Each row of a before or after table is a point. One or more steps were done to the points. Then noise was added and the rows were shuffled. The steps act on how far a point lies along the listed directions, d1 being the first. Write out the steps. A step turns or swaps two directions, mirrors them in a line or flattens them onto one, adds a multiple of one to another, or multiplies one. Angles are multiples of 10 degrees, from the lower direction toward the higher: turns from -170 to 170, lines from 10 to 170 but not 90. Use the fewest steps. Two steps may share a direction if one is a turn and the other turns, adds or multiplies; they go together, in the order done. Otherwise the lowest direction goes first.

Directions:
(1): [-18.5  16.1 -20.6]
(2): [16.1 26.9  6.6]
(3): [-20.7   6.5  23.6]
Before (14 x 3)
[[  4.1  -0.7  -7.9]
 [  4.1  -8.0  -1.9]
 [  3.4  -3.1  -2.3]
 [  0.2  -1.7  -3.2]
 [ -2.4   0.9   3.7]
 [ -6.4   4.0   1.7]
 [ -2.3  -4.9   1.8]
 [  2.0  -3.0   2.1]
 [  5.4   1.3  -5.5]
 [ -1.5   1.0  -1.2]
 [-11.8  -0.9   1.6]
 [ -2.1   3.6  -0.4]
 [  9.7  -4.9  -3.0]
 [ -4.9  -1.1  -1.8]]
After (14 x 3)
[[-1.2 -1.3 -5.1]
 [-1.9  0.4 -1.7]
 [ 3.1 -2.6  1.8]
 [ 3.4  6.8  0.7]
 [ 4.4  1.2  0.3]
 [ 2.3 -4.8 -2.4]
 [-3.2 -3.0  0.2]
 [10.7  3.6  3.3]
 [-7.2 -2.1 -1.8]
 [ 2.0  1.6 -2.5]
 [-3.9  1.1 -0.6]
 [ 4.9  7.6 -2.2]
 [-6.5 -6.7 -8.5]
 [ 9.5 -1.0 -0.9]]
Steps: turn d2 and d3 by 70 degrees

Directions:
(1): [ -3.0  16.6  13.9  26.1  -8.4  -5.9 -33.1  19.6]
(2): [  5.1 -12.1 -42.0  -7.3 -10.5   4.5 -24.1   6.7]
(3): [-18.1   9.8  -9.2 -12.8  -8.2 -31.7  16.3  27.0]
(4): [-19.5  18.1  -0.3  -6.9 -26.3  34.6   8.5   4.5]
Before (10 x 8)
[[-0.8 -2.3  0.0 -4.6  2.5 -1.5 10.4 -1.1]
 [ 0.7  2.2 -1.8  2.2 -4.2  4.7 -5.5 -0.5]
 [ 6.1 -0.3 12.6  7.8  9.9 -3.8 -4.2 -4.4]
 [-4.8 -2.9  1.0 -3.0  3.7  2.5  3.4 -1.4]
 [ 3.4 -7.1 -1.7 -3.0  4.6 -1.8  6.3 -7.5]
 [ 3.9  1.9  9.2  6.4  5.9 -3.0 -5.4 -1.0]
 [ 0.1 -3.7 -3.2 -2.5  3.9 -3.9  3.1 -0.8]
 [ 0.0 -1.0 -3.9 -4.8 -0.9  1.5 -3.4  2.0]
 [ 3.3 -1.1 -3.3  2.1  1.2  1.5 -9.5  2.7]
 [ 3.7  1.2  3.5  6.3  2.6  1.5 -8.8 -3.6]]
After (10 x 8)
[[-4.8 -3.7 -0.3 -4.2  3.6  2.7  4.5 -1.9]
 [ 1.8  0.6 -0.9  3.0 -0.1  2.4 -9.4  3.3]
 [ 0.0 -0.5 -2.5 -4.4  0.1  1.1 -2.1  1.7]
 [ 2.9  3.1  8.1  6.7  4.0 -1.1 -7.3  0.4]
 [ 0.5 -4.7 -3.7 -3.2  4.9 -5.2  4.2 -1.6]
 [ 2.8 -8.2 -3.3 -5.0  4.3  0.0  9.0 -9.1]
 [ 2.0  3.5  3.9  6.7 -0.5  4.3 -9.6 -2.3]
 [ 0.3 -4.3 -2.0 -6.2  4.1 -2.7 11.6 -1.9]
 [-0.8  3.8 -0.3  2.7 -5.2  6.2 -5.4 -0.3]
 [ 4.5  0.9 10.4  7.5  7.1 -0.3 -6.6 -2.8]]
Steps: multiply d1 by 1.3; multiply d2 by 0.7; add -0.5 times d3 to d4

Directions:
(1): [ 17.2  13.7  28.3   1.1 -29.9 -17.6 -23.7  -5.8  18.0 -20.8  -0.6  16.6]
(2): [-15.9  25.1   0.3  -9.5  33.0  19.2 -10.4 -18.5  14.5 -31.3  -6.3  -0.6]
Before (13 x 12)
[[ 3.9  7.5 11.5  0.4 -5.2 -3.7 -7.9 -2.4  5.9 -9.4 -0.6  3.5]
 [-0.7 -6.1 -2.3  2.8  1.9  1.8  5.9  4.1 -4.0  9.1  1.9 -7.1]
 [-1.2 -5.6 -8.3  1.0  4.2  2.9  5.1  0.8 -6.5  7.0 -0.5 -2.9]
 [-4.9  3.2 -3.8 -0.1 10.3  5.8  0.2 -0.5  0.6 -6.7  2.6 -5.0]
 [ 0.7 -6.7 -3.4  4.0 -1.6 -3.8  4.4  2.8 -8.8  7.6  0.5 -1.2]
 [ 7.8 -5.4  1.4  0.5 -9.8 -3.0 -3.7  1.2 -2.4  2.0 -1.9  5.1]
 [ 0.9  6.5  5.0  0.0 -1.2  1.1 -7.2 -5.3  5.5 -8.5  0.3  5.7]
 [ 1.5  2.3 -0.4  3.5  0.2 -2.3  2.3  0.5 -2.2  5.5  3.4 -1.6]
 [-3.9  3.1 -4.3 -3.8  7.6  7.8 -0.6  0.5 -3.0 -2.6 -0.6 -4.0]
 [-8.4 -0.1 -4.8 -1.5  9.3  3.9  0.8  1.2 -1.5  2.6 -1.6 -2.5]
 [ 1.5 -3.0  2.3 -0.9 -2.7 -1.5  0.3  1.9 -2.9 -0.8  0.2  2.0]
 [-3.8  0.7 -0.4  0.0  9.9  5.9 -0.2 -3.2  3.0 -5.2 -2.6  2.4]
 [-0.2  5.2  1.3 -3.1  2.5 -2.3 -5.1 -3.0  8.1 -6.9 -1.0  1.5]]
After (13 x 12)
[[-6.8 -1.8 -6.0  0.3 12.3  7.1  6.9  1.5 -5.2  4.2 -0.3 -6.8]
 [-1.0  2.7 -2.9 -3.3  7.8  7.2 -4.4 -5.5  0.5 -7.5 -3.6  1.8]
 [ 3.8 -6.3 -0.4  4.2 -8.2 -4.6  1.1  6.7 -3.3  4.5  5.4 -2.1]
 [ 4.4  4.0  9.4  1.8 -5.5 -2.8 -6.0 -1.6  5.9 -4.9  0.9  0.1]
 [-2.3 -4.2 -7.5 -1.2  4.2 -1.1  4.9  3.3 -1.4  6.7  0.4 -4.1]
 [ 1.4 -3.3  3.6  1.6 -9.0 -7.0 -3.7  4.9  0.2  5.1  0.3  1.9]
 [ 1.3  5.5  6.0  1.2 -1.4 -3.3 -6.7 -4.6  1.1 -8.9 -1.9  4.2]
 [ 5.3 -3.4  0.7 -0.2 -9.3 -2.6 -1.2  6.3 -4.7  4.8  1.8 -1.0]
 [ 3.0 -9.3 -0.1  3.6 -4.0 -1.7  3.5  4.4 -2.2  7.2 -0.2  2.7]
 [-1.0 -0.3  0.9 -2.8  2.6  1.0 -0.5 -0.3 -1.2 -4.5 -0.3  0.8]
 [ 6.4  1.4  5.0  1.0 -9.1 -4.7 -5.9 -2.8  2.6 -2.9 -0.1  4.1]
 [-3.9 -4.4 -8.4  1.2  6.2  5.4  5.9  0.8 -4.9  7.2  1.5 -2.0]
 [ 1.4  6.6  2.5  2.4  1.0 -2.9 -1.4 -2.3  1.4 -0.3  3.1  0.0]]
Steps: turn d1 and d2 by 150 degrees

Directions:
(1): [-34.3  -7.6   5.2  23.9  10.6   8.0  -2.4 -24.8  23.4  26.3 -27.8 -17.2
  22.9  26.8  -9.2   1.1  -3.2  -6.3  -2.8 -23.2]
(2): [ 23.0 -26.4  -9.1 -15.9 -23.6  22.2   5.8  25.2  19.7   7.7  -4.3 -16.3
  -7.8  15.6  10.2 -18.1  -0.1  -5.1 -42.4 -16.8]
(3): [  5.6   6.4 -29.5 -20.1  -2.5 -33.8  -5.7  -5.5  17.0 -19.2 -14.8  -4.6
  21.0 -15.9  -2.2  -7.1 -22.8  34.3   1.3 -30.8]
(4): [-14.8   1.1  -3.4 -19.7   7.8  29.6 -22.0  -1.2  -7.8   5.2  13.6 -28.0
 -18.3   1.5 -28.6  17.3 -37.6  25.2  -5.7  15.1]
Before (8 x 20)
[[  3.5  -2.1   0.7   1.7   1.2  -2.7   2.2   3.0  -0.6   0.4  -0.6   2.3
    3.1   0.9   2.4  -2.7   8.6  -5.2  -1.1   2.3]
 [ -8.6   0.4   7.5   9.7   7.0   4.9   2.9  -5.7  -6.4   8.1   0.6   3.7
   -2.4   2.1  -5.5   6.2   1.8  -7.3   9.4   8.0]
 [ -6.4  -2.0   5.8   9.4   1.0   3.4  -2.9   0.8  -2.5   5.1   1.0  -2.0
   -0.4   6.2   1.1   1.1   7.2  -6.4  -0.5   5.6]
 [  4.1  -4.1  -4.3  -3.3  -4.8  -1.7   2.0   2.0   6.8   0.0  -4.3  -1.0
    3.1   1.5   4.3  -5.9  -1.6   2.1  -3.5  -7.0]
 [  6.2  -4.8  -1.4  -0.9  -4.6   7.7   3.0   6.0   2.2   0.0   0.1  -3.5
   -4.3   1.2   2.3  -5.5   2.7  -2.3  -9.6  -0.1]
 [  2.1  -4.2  -1.2  -6.8  -2.3   5.7  -1.3   3.1   0.2   3.9   0.5  -5.0
   -4.5   2.2  -4.2   3.0  -0.3   4.7  -6.9   4.7]
 [  7.0  -1.5  -7.2  -6.8  -2.0  -5.6   1.2   2.8   0.0  -0.9  -1.3  -1.3
   -0.2  -4.2   2.4  -4.9   0.7   1.3  -3.4  -6.6]
 [ -3.4  -7.1   6.5   9.0  -4.8   7.2   2.4   0.9   3.9  12.3  -5.1  -1.0
    0.7  13.5   3.9  -0.2   8.2 -11.7  -7.9   0.0]]
After (8 x 20)
[[  4.2   4.8  -3.6  -8.8   2.9  -1.7  -3.2   2.0 -11.1  -3.5   8.4   0.0
   -7.9  -9.5  -3.5   2.9  -3.6   4.7   4.1   6.8]
 [-23.6  -1.8  10.8  23.8   6.2   1.1   0.7 -17.2   7.9  19.4 -16.2  -1.3
   13.9  19.0  -1.6   5.2   8.2 -12.8   4.4  -5.9]
 [  0.3   7.1   1.4   4.0   3.9  -4.3   1.0  -2.4  -7.6  -6.3   3.5   5.8
   -2.0  -8.2  -0.4   1.0   4.1   0.1   8.5   7.6]
 [ -8.0   2.7   1.2   1.1   4.7   2.0  -3.7  -6.2  -1.1   2.2  -0.2  -2.2
    0.6   0.6  -4.8   3.5  -6.4   4.3   7.5   2.6]
 [ -2.3 -10.7   1.3  10.1  -2.6   3.7   9.4  -0.9  10.0  12.5 -11.8   0.0
    6.2  11.1   3.3  -5.9   6.6 -12.1  -6.2 -11.0]
 [  1.3  -0.8   2.7   0.5   3.1   2.4  -0.1   3.0  -5.1   0.9   3.9   0.3
   -1.6   0.6  -1.5   1.2   5.1  -3.7   0.1   8.3]
 [  3.0   3.2  -2.4  -2.9   0.5 -11.2   1.9  -1.8  -1.7  -3.6  -2.0   5.5
    3.3  -5.3   0.3   2.1   5.7   5.3   5.0   2.3]
 [ -9.1  -4.0   4.3  14.2   0.3  -0.6  -0.6  -2.9   5.6   7.8  -7.0  -2.2
    7.6  10.4   3.3  -2.4   9.4  -8.4  -2.5  -4.2]]
Steps: multiply d1 by 3; multiply d2 by -1; mirror d3 and d4 in the line at 30 degrees
